Rows are points. The points of each table are mixes of a few directions, plus a little noise. How many directions does each table use, and how many do they share? Where both have some left over, give the other angles between the two spaces (their principal angles), to ten degrees, smallest first.
In the rows, 128 means zero.

First (5 x 3):
[[103  97  70]
 [126 126 124]
 [155 161 191]
 [106 100  76]
 [150 155 180]]
Second (6 x 3):
[[ 70  63  85]
 [164 166 154]
 [184 188 167]
 [116 114 122]
 [114 115 119]
 [118 119 122]]
Directions: first 1, second 1, shared 0; angles 30

First (8 x 4):
[[ 88 120 112 117]
 [153 133 138 134]
 [ 65 116 102 112]
 [246 150 175 157]
 [102 123 116 120]
 [199 141 157 147]
 [117 127 123 126]
 [ 55 115  98 109]]
Second (5 x 4):
[[138  89 160 110]
 [138  88 161 109]
 [139  84 164 108]
 [113 188  79 156]
 [112 192  76 157]]
Directions: first 1, second 1, shared 0; angles 80

First (9 x 6):
[[193  62 125  77  89 132]
 [137 150 112 106 169 201]
 [ 80 155 141 175 126  75]
 [142 115 127 116 122 133]
 [105 126 143 157 104  66]
 [ 82 162 137 170 137  95]
 [107 181 114 133 186 197]
 [187  82 118  74 114 167]
 [121 118 138 143 105  85]]
Second (7 x 6):
[[ 79 133  39 144 188 124]
 [124 199 193 106 184 123]
 [136 105  79 125 129 178]
 [166 111 185 105  89 100]
 [ 99 117 122 179  84 104]
 [142 130 169 119 114 104]
 [148 102 111 119 109 160]]
Directions: first 2, second 4, shared 2

First (7 x 8):
[[151 104 138  92 171 121 187 107]
 [ 99 155 116 173  75 137  57 154]
 [110 144 122 154  98 134  85 142]
 [152 105 139  92 170 122 187 108]
 [110 145 122 156  94 130  85 142]
 [103 153 118 165  83 135  69 149]
 [168  90 143  67 201 117 225  95]]
Second (9 x 8):
[[175 131 155 119 123 156 124 142]
 [158 165 136 126 147 186 147 139]
 [163 174 125 148 153 156 209  93]
 [ 39  85 141 120 100 136  94 164]
 [185 134 143 145 105 117 128 116]
 [ 48  94 126 131 136 112 201  97]
 [102 110 119 126  91  89  25 161]
 [192 135 118  81 185 122 128 126]
 [ 85 128  96 148 108  75  90 118]]
Directions: first 1, second 5, shared 1

First (8 x 9):
[[217 194 139 134 158 109  40  94  97]
 [ 93 148 117 127  92 150 111 143 134]
 [153  97 121 108 239 133 156 106 137]
 [188 103 170 160  75  55 149 117  96]
 [105 152 103 113 153 166 103 130 140]
 [ 60 129 119 129  57 152 137 157 144]
 [ 85  81 114 115 168 147 187 140 149]
 [119 124 138 139  83 115 138 136 122]]
Second (10 x 9):
[[ 70 132 129 109  56 144 147 126 137]
 [191 131 153 160 110  79 110 125 101]
 [159 122 171 117  62  75 151  80  99]
 [104  95 105 170 154 141 144 197 150]
 [138 168 109 183 111 140  58 190 128]
 [154  84 150 117 154  93 180  99 119]
 [130 144 140 162  51 107 108 154 117]
 [108 147 101  67 217 183 118  85 145]
 [ 85 112  97 110 190 174 145 143 157]
 [139 144 125  86 176 144 119  80 126]]
Directions: first 3, second 4, shared 3

First (8 x 11):
[[137 115 130 138 128 131 127 124 119 129 126]
 [102 166 124 101 131 120 130 139 154 120 133]
 [108 168 126 104 136 125 134 129 138 120 134]
 [198   7 137 209 112 144 114 107  73 150 114]
 [103 158 123 103 123 120 129 145 160 123 129]
 [112 127 123 116 110 119 122 153 163 128 121]
 [156 142 135 148 168 145 147  78  56 127 141]
 [106 142 124 108 117 120 123 149 162 124 125]]
Second (8 x 11):
[[158 130 155 150 131 154 155 102  76 136 128]
 [126  89  84 137 153 100  87 121 137 120 135]
 [141  75 105 150 133 115 100 125 129 129 126]
 [ 70 192 111  69 126 106 121 162 196 113 134]
 [124 154 127 120 147 130 135 114 112 123 136]
 [134 140 183 127  70 160 169 156 139 144 109]
 [117 108  95 126 143 104  97 131 148 121 132]
 [153 135 163 145 120 156 161 112  87 138 124]]
Directions: first 2, second 3, shared 2

First (10 x 14):
[[ 82 153 136 118  75 110 129 140 153 198 132 148 138 133]
 [101 154 178 131  67 142 130  97 147  75 151 122 140 156]
 [131 102 132 171 142 167 130 113 111  61 133 117 122 108]
 [140 136  86  89 135 116 119 148 121 218  93 123 119 134]
 [ 82 140 125 151  41 222 112 103 114 165  86  85 115 135]
 [145 149 159  87 169  13 145 149 169 109 186 184 154 144]
 [ 95 141 150 125 128  43 145 161 169 167 174 193 155 114]
 [113 108 139 179 114 186 129 109 114  72 129 112 122 108]
 [211 105  92 103 215 128 121 124  92  79 106  99 109 133]
 [180  97  76 123 192 152 118 135  90 135  92 101 106 114]]
Second (11 x 14):
[[165 174 135  76 146  46 109 134 164 140 109 117 152 185]
 [190 140 104  85 203  47 115 153 140 144 109 126 140 152]
 [124  91 127 140 127 193 147 112  88  89 152 132 100  97]
 [ 96 103 122 170 114 167 134 133 117 140 128 138 121  89]
 [ 55 145 151 182  50 151 119 129 158 169 117 131 148 120]
 [146 131 154  85 102 172 146  85 103  54 163 114 106 154]
 [ 90 129 148 149  78 164 131 114 130 124 136 127 127 123]
 [165 178 161  49 109  93 124  96 144  81 139 106 135 207]
 [138  87 125 126 135 198 152 105  79  71 161 130  94  99]
 [ 86  88  89 214 151 140 123 172 128 198 104 151 134  53]
 [154 139  95 131 190  39 106 175 158 195  89 135 155 130]]
Directions: first 4, second 3, shared 2; angles 40
